Each row is a point. Examples show where two turns around zero, p and q, send a point. Where does a point land after both, in the order given? Backwards means that the second turn is done in reverse. Each puzzle has new turns, and all numbers are rounded.

Turn p:
[-11 -21  -1] => [ -9 -22   0]
[ -2   0 -85] => [ 46 -23 -67]
[-11  18  31] => [-27  23  13]
[24  3 55] => [-11  22  55]
Turn q:
[-9 16 67] => [14 56 39]
[ 25   7 -43] => [  9 -26 -42]
[ -7  35 -26] => [-17  12 -39]
[ -8 -58   3] => [ -4 -41  42]
Where do these land?
q, then p: [-24  52  43] => [-10  66 -25]
p, then q backwards: [ 10  33 -26] => [24 35  6]
q, then p backwards: [ -9 -70 -48] => [-25 -82   2]
p, then q: [ 22 -18  28] => [16 20 31]
p, then q: [1 4 3] => [ 0  5 -2]

Turn p:
[ 0 31  0 34] => [-1 34  7 30]
[-38  14   1  -3] => [-31  -7  22  14]
[-23 -17  28  20] => [ 14 -24  22  27]
[-23 -12 -51  15] => [-34 -11 -40  25]
[ 84 -16  21 -66] => [ 51   8 -12 -97]
Turn q:
[-26  43  32 -58] => [ 33  27  54 -46]
[51 43 15 35] => [ 12  55 -11  51]
[  4  -8 -10 -16] => [ 13 -11  -7  -9]
[ 14 -49 -31 -32] => [ 26 -54 -29 -12]
[-22  -1  39  38] => [-40   6  34  25]
[-22 -27 -44  33] => [-45 -23 -41  -8]
Where do these land?
q, then p: [ 18 -44 -46 -30] => [  7 -26 -63 -24]
p, then q: [-17   4 -51 -71] => [ -4 -35  15 -80]
q, then p backwards: [-70  11  19  37] => [-46  52 -12 -43]
p, then q backwards: [25 37 14 17] => [12 45 16 -3]
p, then q backwards: [18 -7 21 34] => [ 39   7  14 -14]
q, then p: [27 35 17 29] => [-5 45 13 30]
p, then q: [  0 -36  27 -15] => [ 23 -36   1  20]

Turn p:
[ 24  16 -35 -19] => [-12   8 -47   0]
[  9  62  31 -13] => [ 14  61   0 -34]
[ -3  50 -20 -20] => [-25  45 -24 -10]
[ 13 -45  13 -20] => [ 11 -47  -1 -21]
[-54 -48  37 -20] => [-23 -44  62 -27]
[  4 -13 -43  80] => [14 -4 -3 91]
[  7 -23  17  12] => [ 21 -20  13   2]
Turn q:
[ 15 -31 -24 -15] => [ 19 -30 -26   3]
[  4 -26  44  51] => [ 13 -19  69   0]
[-24 -22 -28  -6] => [-21 -31 -20   8]
[ -8 -10  46 -10] => [  0  -1  25 -42]
[ 13  88 -37 -20] => [-11  81 -46  30]
Where do these land?
p, then q backwards: [  3  -9 -19 -80] => [-52 -20   4 -61]
p, then q: [ 21  52 -30  34] => [-8 43  3 57]
q, then p: [  0 -40  58  12] => [ 24 -30  13 -59]
q, then p: [ 24 -14  20 -39] => [ -4 -11 -43 -27]
q, then p backwards: [ 16 -30 -27  54] => [ -6 -44  -8  52]
p, then q: [-23  33  23  25] => [  0  45  25 -11]
q, then p backwards: [-41   7 -25  -7] => [-17  -1 -42 -19]

Turn p:
[-32  28  12  25  -4 -48] => [-22  28 -21  22  35 -38]
[ 14 -13  38 -44 -11  39] => [ -7 -20  62 -10 -30   8]
[ 59   1 -47  32  51 -12] => [ 71  19 -43 -41  15  19]
[-36 -15  28 -45  -3  38] => [-50 -27  45  -7 -12  19]
[-29  53 -32   8 -25  -7] => [-31  48 -34  28 -14   5]
[ 57  -2   2  22  49 -21] => [ 63  14  -3 -39  28  -9]
[-18  21   5  39 -41  -2] => [ -5  17 -10  60   4  -6]
[ 54 -26 -34 -17   9 -24] => [ 45 -15 -26 -41 -28 -16]
[-69 -47  27 -21 -26  38] => [-64 -64  29  29   1  20]
Turn q:
[-38  25 -19 -24  14  36] => [-24  26 -13   4  25  49]
[ 33 -37 -29  66 -61   4] => [ 45 -45  27  26 -76  10]
[ 70  17 -23   3   2  -9] => [ 58  11 -28 -26 -25 -15]
[ -9   6  52   6  37 -12] => [ -7  17  20  10  43 -41]
[-20 -14 -17 -47  29  27] => [-17 -12 -29 -14  44  35]
[-25  -7  79  15 -48 -28] => [-42  -5  78  -7 -14 -45]
[-11  10 -44 -18  26 -19] => [-14   7 -56   8   1   6]
Where do these land?
q, then p: [ 21  -8 -67   9   9  14] => [ 39 -10 -25  12 -39  38]
q, then p: [-43  21  -5  62 -79  13] => [-11   2  49 100   0  -5]
p, then q: [ 26   6  18 -29 -24  16] => [ -8   0  39 -23 -18 -16]
p, then q: [-14 -89 -82   5  21   0] => [ 16 -91 -51  -5   0  65]
q, then p: [ 17  29  23 -41  22 -36] => [-32  30 -25 -43  -8 -26]
p, then q backwards: [-7 13 56 15 14  9] => [-17   2  50  14  13  25]
p, then q: [-34  19  35 -10  18  10] => [-27  22  16  16  38  -7]
q, then p: [ 34   9  23 -10  20 -28] => [  3  16 -17 -33  -6 -37]

Turn p:
[-36 -28   0 -29 -19   7   5  14] => [  8 -15   1  -2 -56   1 -10  -5]
[ -1  -4 -24 -13  14  -1 -38  -5] => [-13   4 -34   2   2 -18 -25 -12]
[-26 -34  49 -27  23  43  -5 -44] => [ 29 -53  26 -29  -3   7 -48 -41]
[-11  32 -56   5   7 -25  23  34] => [-39  40 -15 -18 -18 -18  29  39]
[ 30  21 -17 -11  -8  23  25  39] => [ 11   0 -29 -15   0  22  30  43]
[ 34  24 -21   0 -20 -23  -8 -20] => [ 11  32 -22  10  24 -15  29 -14]
[ 25 -44  21  39 -19  13 -10  30] => [-11 -35   1  54   5  41   7   6]
[ 51 -23   1   4  34 -39  20 -35] => [ -7 -33   8   8  49 -48  37 -15]
[-48   2  -2  15 -23  50 -36 -55] => [ -3  22   3 -22 -10  43 -45 -70]
[-18  55  49  16  11 -46  24  41] => [ 14  38  61  11   8 -15  -5  68]
Turn q:
[ -1  -2  30  14  20  20  -7 -75] => [-16 -12  18  54  25  37   3 -45]
[ 46  14  63  -3  11 -16 -36 -68] => [ 16   9  65  40   0  38 -33 -62]
[-40   7   0  -7 -25  24 -32  38] => [-34 -22 -11 -36 -27  21  -8  32]
[ -5  14 -24  -2  -7 -33   5  -4] => [ -1  36 -18   1 -14 -13  -2  -4]
[ -1  17 -36 -24  -3  45   9  49] => [ 19 -17 -38 -32  13  11  -9  56]
[ 24 -42 -36  16 -29 -14  24  15] => [ 35 -13 -26  -6 -24 -44  32  -7]
[-20  29 -29  33   0  18  10  53] => [ -9   3 -17   0 -12  -9  13  75]
[  3 -41 -37   7  29 -19   9  44] => [  2 -15 -19 -12   8 -72  -5  18]
[-12  -2 -19 -15   8  -9   4 -13] => [ -8  12 -23   0  11  -5  -6 -12]
[  6   7  86 -19  -3 -15  15 -40] => [ -4  20  69  -8  24  38  16 -50]
Where do these land?
q, then p: [ 16 -31 -20 -21  19  22 -63  36] => [ -7 -22 -41  57 -26 -23 -30 -25]
p, then q: [  4 -10  -8 -21  25   4   2  30] => [ -3  -9 -15 -27 -16 -29  -4   5]
q, then p: [-35 -13 -17   8 -28 -19  17 -34] => [-13  28  15 -37 -15   2  30 -24]
q, then p backwards: [ 41  -5   8  23 -12 -24 -30 -34] => [-29 -29  29  -8 -41 -19 -19 -14]
q, then p: [ -7 -18 -16 -97  29  -8  23 -17] => [ -7  -2 -45 -54  31 -65 -33 -22]
p, then q: [ 19  18 -12  23  16  17  21  44] => [ -9 -16 -11 -31  22 -11   5  47]
p, then q: [-24 -12   5  32  17  26  22  -1] => [-27 -29   7 -24  18  24   6  -9]
q, then p: [-37 -19  -6 -22  17 -32  12   6] => [ -4  24  10 -24 -16 -45 -13  -4]
q, then p: [ 60  93 -16  32   4  13 -28  -2] => [  3  24 -33  49  46  80 -10  43]
q, then p: [  3  10  11   6 -44  -5  23 -19] => [ 23   3   6 -28   6  24  33  -4]
p, then q: [-39 -13  71  38 -44   6   0  -9] => [  6 -45  64  29 -12  53  16  -4]

Turn p:
[  3 -19  -2  12  -7   1 -15  17  27] => [13  2  6 19 11 10 -8 20 24]
[-11 -20  17  -8 -12 -20  11 -11  21] => [  3  -5  10   0 -17 -10  19   2  34]
[ -1  -6   0 -21  38   5   5 -17  -6] => [ -8   1 -15 -32  12   6   3 -26   9]
[16 -2  3 19 11 -1  5  2 23] => [20 20 -1  3 16 -9  1  6 11]
[ -8 -18  26   4 -12   7  13  13 -37] => [  9 -25  20  -3  -5  18  31  -3 -23]
[-14  11 -10  18   1 -23   6  17 -95] => [-18 -58 -17   1  11  -9  29   0 -75]
[ 18  -6 -11 -21  -9  -1  22  32  -9] => [ -5   9 -16  -7 -12  25  19  29 -12]
[ -5   1 -13  13 -14  19 -37 -10  13] => [  5  -4   7  28   2   5 -39  -9   7]
[ -8  -9  -8   4 -10   4  26 -15  12] => [ -2  16  -3  16 -11  -2  20 -14  11]
[-19  51   7 -15   5  11  15  -7  27] => [-35  41  24 -14  -7 -21 -13  -6  -2]
[-18  -1   0 -18  19   1 -30 -15  35] => [-15   1   7 -10   9  -3 -32 -11  42]
[ 46  18  -9  12 -10  -3 -23  -7 -10] => [ 32   2 -21   0  -8 -11 -32  11 -25]
Turn q:
[-45  -6  10  97  20 -21  11 -12   9] => [-29  60  39  65 -29 -10  28  17  22]
[ 26  -6  25 -23  31 -15 -18   4  14] => [ 29   4   5  -2  43   8 -25   1  11]
[ 25   5 -42  -2 -20  14  -2  11   8] => [ -8 -15 -47 -11 -18  -2  -6   0  14]
[ 22  -3  13 -16 -20  11   4 -23  -8] => [ 15 -26   9  -9 -14  14 -15 -19  -2]
[ -9 -18 -22 -24  -4   1   0  -3  -5] => [-13 -25 -13   2  12 -13   1  -7 -14]
[ 15   8 -13   8  47  12   7  11  -8] => [  9  17 -27  19  17  31   7  18  -7]
[-23  -1  22 -15 -11  11   6   4  16] => [ -9  -7  25 -23  10  -1  18  -7   6]
[-21  -8   4   4 -15   8 -17  18 -16] => [-28   1  12 -14  -5  -7  -8  17 -13]
[ 10   7  -3  -6 -17 -16  20   7  -9] => [ 21 -12  -5  -6 -16 -15   7   9  -4]
[ -1  23   6 -24 -11  -7 -13 -17  -1] => [ 13   4   2 -21   1  -8  -8 -28 -14]
Where do these land?
q, then p: [30 12 -7 27 12 16 -2 12  8] => [ -8  30   2  22   2  14 -25  10  -4]
q, then p: [ -5 -17  15 -46  -3 -22 -14  -2  35] => [  9  -9 -19 -43  16 -14   1 -10  41]
p, then q: [ 22   0 -22  -8  -5  -1   6   6   2] => [-10   3 -27  -9 -13  -2   2   5  -4]
p, then q: [-24  28   2  12 -46 -35  19  37 -22] => [ -4  -3  34   1 -24 -29  19  63 -15]
p, then q: [ 33  -6 -14 -11  -1  -5 -13   0 -11] => [-11 -14 -32  -6  -3  -1 -18   5  -2]
q, then p: [-10 -10  -9  15  33  19 -23   0  12] => [-24  12  14   8  33  -6 -12 -19  -5]
q, then p backwards: [ -7 -29  37 -28  35   6  30  11 -30] => [ -4 -15  26  34  -1  11 -13  55 -29]
q, then p: [  0  32  10  14  -2  18 -31 -27   9] => [-11  10  16  -4 -24 -13 -35 -29  -8]
p, then q: [ -9 -33  -2  12 -15  18  16  -7 -14] => [ -1 -14   6  21 -27  26  11  -5  12]
q, then p: [-32  26   3 -18 -18  -5   5 -19   9] => [ -5  -4  -7 -22 -32 -22  19 -21  -1]
q, then p: [  2  -4 -12  29  10  -9   7 -12   2] => [  7  11   7  26   7 -19   0   4  -8]

Turn p:
[ 39 -77  -1   3  18  18  36  26  17 -68  14] => [ 71 -23  10 -46  41  18   9   2 -20 -47  52]
[ 29   0  -9  31  37  37   2  23 -22  31  15] => [-16 -11  -4  41  31  25  22  25 -31   9  31]
[ 12  23  24 -26  46 -34  -7   1 -24  26 -24] => [ -7  15  10  -7   3 -26   8  45 -22  53 -25]
[ 30  36   3  24  -9 -36 -17  54  10  38 -16] => [ 13  32  -8  60  -7 -21   3  55  27   9  -1]
[ -3 -52   4  19  36  50  54   1  47 -35 -34] => [ 54 -23  28 -15  29  30  44 -22 -47 -57 -17]
[ 11 -19 -22 -16  10  16 -10 -58  52 -48   7] => [ 18  34 -13 -53  30  31   7 -58   1 -15 -10]
[ 17  46  49  30 -40 -34  -6  -4 -41  59   9] => [-20  14  13  71 -34 -52 -33   2   2  52  18]
[ 24  16  28  34  38  14 -24  33 -22 -43 -42] => [ 19  20   3  14  24  13 -42  53 -57 -22 -13]
[-60  -8 -42 -19 -73 -38 -35 -44 -30  53   8] => [-58 -38 -59   1 -41 -48 -12 -47  62  23 -23]
[  3 -34  15 -45   0  59   0  12  37 -40   1] => [ 42 -27  29 -36  24  64 -10 -15  12 -12 -10]
[-80   3 -17 -17 -17 -20  -7 -31  17  -2  54] => [-67  -5  17 -40 -16 -17   5 -42  51 -21  -6]
[-21  66 -32 -19 -47 -30  14 -14 -40  28   8] => [-46  11 -26  10 -87 -14  -2   0  21  30   5]
Turn q:
[ 34  22 -58 -46 -10 -36  46   1 -13 -13 -35] => [ 11  40  -6 -38  12 -52  63   4 -16  43  -9]
[-48  39 -13  56  27 -53 -19 -26  40   1  25] => [-41  18 -43  55  19 -36 -24 -15  62 -26   7]
[ 37  34  31 -26 -52  49 -12  40  42 -15  32] => [-19   8  26 -55 -81  42   8   9  23 -25 -16]
[ 42  17  16  21  22  13   5 -33 -23  24  32] => [  6   9  21  29 -32   7 -22 -29   5  40  36]
[-13 -57 -39  43  -5 -45  -3  38   1 -60 -39] => [ 56   1 -40  24  38 -24  48  39 -12 -65   1]
[ 28  21  34 -36   5 -39   8 -23   6  -8  51] => [-34  28  58   2 -30 -42 -12 -11   1  -3  16]
[ 36 -54 -60  15  45  45 -23 -22  28  32  20] => [ 62 -16 -11 -36  27  17 -33 -16  43  18  73]
[-28  -5   0  -4 -18 -29  19 -47 -13  12 -49] => [ 10 -12 -13  16  29 -43  -7 -17 -20  23 -52]
[-50  22  44  14  37  51  15   0  12 -12 -25] => [-42 -50  -9  18  15  47  15 -49   0 -13 -17]
[  1 -35 -34 -33 -27  54   0 -19 -40  -5  24] => [ 22 -17 -19 -55 -16   4 -30   1 -57  16  29]
[-37 -35  37 -20 -50  38  30  40 -35  24   4] => [-15 -66   8 -15 -22  27  -8  54 -52  10 -27]
[ -2  30  42  18  26 -46 -65  51  -5  20 -41] => [-14  54  26  56  41  53   3  29  24 -18 -41]
Where do these land?
q, then p backwards: [ 49   7  19 -23   5 -31  11  63  -8  42 -53] => [ 17  29  26 -45  60   4  11  36  50  40 -11]
q, then p: [-47  -4 -63  15 -53 -28 -18 -43 -17  43 -43] => [ -6  25 -89  11  17 -11  38  62  10  16 -37]
p, then q: [-18  -6 -13 -24  36 -17  31 -33 -35 -41  -8] => [-22  14  18 -34  13 -20  -2  20 -63  21 -12]
p, then q: [  2   7  15  14 -39  -7   2  53   8 -21   4] => [ 15  18   7   1 -36  16   4  10  21 -51   2]
p, then q: [ 11 -22 -10   6 -14  -1   5  -6 -40 -64  50] => [-26  29  12 -39 -11 -11 -46   5 -28 -30  44]
q, then p: [ -8 -49  29  56  17  15  58 -36 -11  36  25] => [ 14 -31 -20  29  70 -55   1 -34  16 -12  43]
q, then p: [ -7  16  20 -17   6 -42  45 -25 -16 -46 -55] => [  6   7  -2 -11 -38 -64  19  -3 -68   3 -10]
p, then q: [ 38  14  12 -16  53 -32 -34  10  51  -4  52] => [-78   8  35   2   6  27  25 -22  50  19  16]
q, then p: [ 22  -2 -31  32 -43  47  -8 -27  41  26  19] => [ 35  10 -45   3  12  28   3 -31  66  19  -3]
q, then p: [ 39  41  19 -16 -40   0 -41  11  49 -21 -35] => [ 48  35  10   0 -51  39 -18 -15  -8   6 -54]
p, then q: [ 39  29  -4  38  52 -19 -26  44 -17  -9  30] => [-64  20 -16  26  -4  41  24  31   9  -9  44]
p, then q backwards: [-37 -50 -14  -1  62  46   1 -20  46  47  -8] => [-36   2  27 -25  45   6  37  26  17 -19 -86]
p, then q: [-62  -8  44 -53 -52  60 -45  25 -42  43 -30] => [ 82 -55   0  -5  53  45 -54  24  18 -36 -49]
p, then q backwards: [-19  27 -25 -12  11   9  20 -15  -8 -30  52] => [  7  31   0 -35  17  33  -6  22   8 -21  42]

Turn p:
[-16   0 -19 -20  -1  -7  15  37   9   1 -27] => [ -3  24 -31   0  -3  25  15  -6 -10  15 -26]
[-31  -3 -13 -10 -11  -1  13  30 -18   2   1] => [-32  18  -2 -14  -1  21  16   0  -6  12 -18]
[-22  -1   6 -27   4 -20  28  28  11  17  12] => [-14  16 -17 -12  31   9   9 -16  16  26 -25]
[-13   1 -11 -45   6  16 -44 -50 -24 -19  -1] => [  8  -9  46   4   6  34 -34 -28 -43 -14  23]
[ 24 -16   0   4  -9 -22   4  -3  10   3   0] => [  9  -7  -8   5 -15 -21 -10  -9  11  18  -4]
[21 12  5 32 18  1 -5 14 23 14 14] => [ 18  -4 -16   3  12 -24  10  35  14   7  16]
[-12 -15 -15  11  16  18 -21 -61 -38  -5  -3] => [-14 -10  40  11 -11 -10  -2 -24 -37 -28  45]
[-25   6   2   1  -8   1 -36 -64   5 -30  -7] => [  5 -35  13 -11 -12  25 -27 -28 -14 -32  45]
[ 34  16   4  28  -3 -15 -10   4  -1 -13  22] => [ 18   3  10  -9 -17 -19 -12  29  27   7  17]
[35 -2 -3 43 20  6  1 -2 10 11  3] => [ 20  -3  -7  13  -7 -42  15  26   5  -2  20]
[ 20   8  32  24  -4 -10  -7  19   4  21 -12] => [ -6   0 -22  24   1 -18 -15  29  26  -4  -4]
[-16  11 -13 -31 -29  14  29  15   3  17  -3] => [ -9  -3   5   7   6  34  29 -12   9  13 -37]
[ 20 -21  19  19  -6  10  -1  27  22  -3  15] => [  7 -17 -15 -15   0 -30  -4  30   4   4 -23]
[-19   6   5 -29   7  10  35   6 -14 -16 -15] => [ -4  27   4  -8   9  18  13 -26  -1 -22 -28]
Turn q:
[ 25  10   5  17 -46 -19 -12   6 -10  -3   6] => [ 20  -2  21  29 -21   8  -5 -21   8  22 -25]
[ 13 -11  -3  -7  10 -28  -8  12   0  -4 -47] => [-10  -2  -7  12  18 -34 -14  -7  17 -20 -30]
[ -1  -8  26 -11 -26   3   7   7  21  14 -41] => [-30  -6  16  -3  25  12 -13   4  18   8 -38]
[-11  -4  12 -10  21  14  -6   4 -25   3   9] => [  3  -4  -7 -24  -7 -19   5  20  -1  12  12]
[-15   7  -7 -19  14 -11  28   3 -49  13  19] => [ -3 -29   1 -10 -24 -29  19  16 -41   2   7]
[  7   4 -31  40  19  -4  -6 -42  13 -11 -22] => [ 21  28 -42  16  32   7   9 -29 -14 -15  -3]
[ -7 -12 -25  55  -4 -33  -3  14   1  16  21] => [ 18 -12  10   4   0  -7  18 -68  -3  -1  18]
[ -4  -2  18  -5  17  15  -5 -10   8 -61  16] => [ 37  17   5   5  18   4 -24  38   3  -7  30]
[ -3 -14 -50  -7  15  18  33 -13 -27  -6  11] => [-12 -15 -37   7 -11  -6 -12  -1 -49  -4  30]
[ 19 -10  28 -14   0  10   9  10  21   4  29] => [ -7 -18  14   8  -5  21   7  23  30   6  21]
[ -5  12   1  -9  12  20 -16   7  11  16 -51] => [-35  33 -13 -16  17 -13  -4   5  13  -1 -26]
[ -6  -8   3 -13 -20   6 -14 -11  23  16  25] => [  1  -8   4 -17 -18  39  -1  -2  15  -5   0]
[-13  34  23 -19 -10   9  -8  14  13   5  25] => [ -4  17  37 -14 -23  17  15  23   7   1   3]
Where do these land?
q, then p: [ -9  -7 -18   8  22  12 -24  17 -15  10  24] => [  6 -16  24  -9   2  14  -4 -18  20  32   0]
q, then p backwards: [ -5  11 -15   0 -97 -11  -5  21 -57  -4 -18] => [ 46 -65 -21 -62 -47  -8 -18   4 -24 -10  -7]
q, then p: [ 14  17  -6  -1 -24 -13  -7  17  16 -12  24] => [  0 -31   2  -2  -9  -5  -8  19  23 -24  -3]
q, then p: [ -6  12 -10 -11  16  11  -3 -73 -17   8 -22] => [ 15  51  13  18 -32  19  35   1 -30   8 -12]
q, then p: [ 24 -33 -10 -17   3   8  -9   7  15   9  -7] => [  5 -27 -18 -19  -4  12   6   0 -25  14  13]
p, then q: [-10   9  14 -15 -18  11   0 -15   8 -38 -23] => [ 12  17 -19   9   2  14 -41  20   3  10  -6]
p, then q backwards: [  5 -24  16 -17  26  18  23 -27  10  -2  55] => [-44 -18  30  31  13 -36   6  21  -9  -1 -20]
p, then q backwards: [-1 21 38 14 20  8 -9 13 12 14  8] => [  8 -16  19 -13  32   3   6 -10  17 -23 -20]
p, then q backwards: [-16   2   2   6  13  -8   5  20   1  10 -23] => [ 14   9 -16   1  15  17   1 -16   7   6 -15]
q, then p: [ -8  22 -11 -12  14  13   9   8  15  12 -13] => [-13  15  -1 -19   9  27  10  -3   7 -12   3]
p, then q: [ -4 -23   8   7   0 -53  -1  12 -16   2   8] => [  3  10   8 -31 -23  16  17 -18  -3 -30 -23]
q, then p: [ -7 -19  -5  28   8  -8   3  -2  22   9   2] => [ 18  -7  13  -9  16 -15   7 -20  -9  -9  14]
p, then q backwards: [ 23  12  -3  11  19  12  14   2   6 -16 -15] => [  3  19  -2   0  19 -18 -20 -15  -5 -16   9]
